Rows are points. Each copy is the shape, with its points in the same order, turned, moved and blurred by noise. Some copies are also mirrored. Which?

Shape (8 x 3)
[[-0.06 -0.78  0.23]
 [-0.26  0.06  0.18]
 [ 0.23  0.63 -0.20]
 [-0.26 -0.29  0.42]
 [ 0.21 -0.40  0.27]
 [ 0.11 -0.24 -0.43]
 [-0.79  0.62  0.56]
 [ 0.09  0.04 -0.17]]
Copy 1 (8 x 3)
[[-0.12  0.45  0.56]
 [-0.28 -0.18 -0.02]
 [ 0.17 -0.30 -0.75]
 [-0.43  0.12  0.27]
 [-0.08  0.43  0.18]
 [ 0.37 -0.04  0.12]
 [-0.96 -0.67 -0.27]
 [ 0.20 -0.10 -0.17]]
Copy 1 is: only turned
Copy 2 (8 x 3)
[[ 0.95 -0.10 -0.15]
 [ 0.06 -0.36 -0.01]
 [-0.57  0.17 -0.10]
 [ 0.49 -0.37  0.08]
 [ 0.57  0.21  0.13]
 [ 0.20  0.22 -0.43]
 [-0.33 -1.08  0.19]
 [-0.01  0.17 -0.13]]
Copy 2 is: only turned
Copy 3 (8 x 3)
[[ 0.19 -0.27  0.63]
 [-0.18  0.37  0.26]
 [-0.22  0.52 -0.52]
 [-0.19  0.13  0.59]
 [-0.16 -0.25  0.28]
 [ 0.39  0.03 -0.08]
 [-0.62  1.04  0.49]
 [ 0.08  0.19 -0.11]]
Copy 3 is: mirrored
Copy 4 (8 x 3)
[[ 0.60 -0.58 -0.21]
 [ 0.14  0.17 -0.21]
 [-0.37  0.36  0.44]
 [ 0.51 -0.01 -0.29]
 [ 0.51 -0.30  0.14]
 [-0.20 -0.44  0.11]
 [ 0.19  0.92 -0.57]
 [-0.10 -0.10  0.13]]
Copy 4 is: mirrored

Shape (10 x 4)
[[-0.30 -0.32  0.25  0.45]
 [ 0.02  0.54 -0.50 -0.11]
 [-0.23 -0.21  0.40  0.07]
 [-0.17 -0.44 -0.75  0.24]
 [ 0.85  0.35 -0.13  0.40]
 [-0.37 -0.06 -0.52  0.08]
 [ 0.69  0.15 -0.45  0.61]
 [ 0.21  0.02 -0.11 -0.44]
 [-0.33  0.36 -0.02  0.31]
 [ 0.33 -0.38 -0.06 -0.24]]
Copy 1 (10 x 4)
[[-0.55  0.01  0.29  0.27]
 [ 0.50 -0.56 -0.21  0.38]
 [-0.38 -0.27  0.39 -0.02]
 [-0.26  0.02 -0.75  0.14]
 [ 0.83  0.31  0.21  0.26]
 [-0.21 -0.40 -0.43  0.30]
 [ 0.59  0.51 -0.16  0.46]
 [ 0.25 -0.32 -0.05 -0.29]
 [-0.01 -0.40  0.23  0.57]
 [ 0.04  0.03 -0.08 -0.47]]
Copy 1 is: mirrored
Copy 2 (10 x 4)
[[-0.46  0.43  0.03 -0.30]
 [ 0.66  0.72  0.10  0.19]
 [-0.18  0.10  0.03 -0.38]
 [-0.30  0.54  0.44  0.60]
 [ 0.36  0.54 -0.89  0.43]
 [ 0.02  0.65  0.50  0.16]
 [ 0.04  0.74 -0.60  0.67]
 [ 0.49 -0.02  0.06  0.13]
 [ 0.14  0.81  0.04 -0.28]
 [ 0.07 -0.13  0.05  0.27]]
Copy 2 is: mirrored

Shape (9 x 6)
[[-0.51 -0.16 -0.56 -0.42  0.16  0.18]
 [ 0.00  0.88 -0.49 -0.42  0.25 -0.32]
 [ 0.46  0.19  0.20 -0.49  0.25  0.09]
 [ 0.28  0.05 -0.33  0.66 -0.02  0.16]
 [ 0.41 -0.30  0.10 -0.13 -0.67  0.19]
 [-0.28 -0.26 -0.51  0.32  0.00 -0.45]
 [ 0.13  0.12 -0.34 -0.16  0.40  0.10]
 [-0.24 -0.04 -0.39 -0.13  0.44  0.11]
 [-0.42  0.04  0.79 -0.42 -0.92  0.01]]
Copy 1 (9 x 6)
[[ 0.21  0.25  0.40  0.08 -0.26 -0.73]
 [-0.66 -0.24  0.63 -0.19 -0.40 -0.05]
 [-0.23 -0.29  0.06 -0.48  0.41 -0.12]
 [ 0.27 -0.49 -0.27  0.42 -0.29  0.20]
 [-0.05  0.20 -0.79 -0.01  0.23 -0.10]
 [ 0.49  0.27  0.10  0.09 -0.71  0.13]
 [ 0.09 -0.33  0.24 -0.15 -0.11 -0.27]
 [ 0.27 -0.13  0.47 -0.05 -0.18 -0.37]
 [-0.29  1.01 -0.21  0.22  0.77  0.19]]
Copy 1 is: mirrored
Copy 2 (9 x 6)
[[ 0.00 -0.11 -0.22  0.31 -0.89  0.08]
 [-0.43 -0.13 -1.05 -0.48 -0.51 -0.33]
 [ 0.12  0.40 -0.25 -0.54 -0.12 -0.35]
 [ 0.10  0.05 -0.73  0.39  0.37  0.39]
 [ 0.49 -0.18  0.21 -0.28  0.01  0.37]
 [-0.21 -0.59 -0.36  0.61 -0.14  0.14]
 [-0.20  0.25 -0.50 -0.05 -0.23 -0.07]
 [-0.12  0.21 -0.42  0.43 -0.53 -0.07]
 [ 1.27 -0.63 -0.01 -0.40 -0.45 -0.40]]
Copy 2 is: only turned
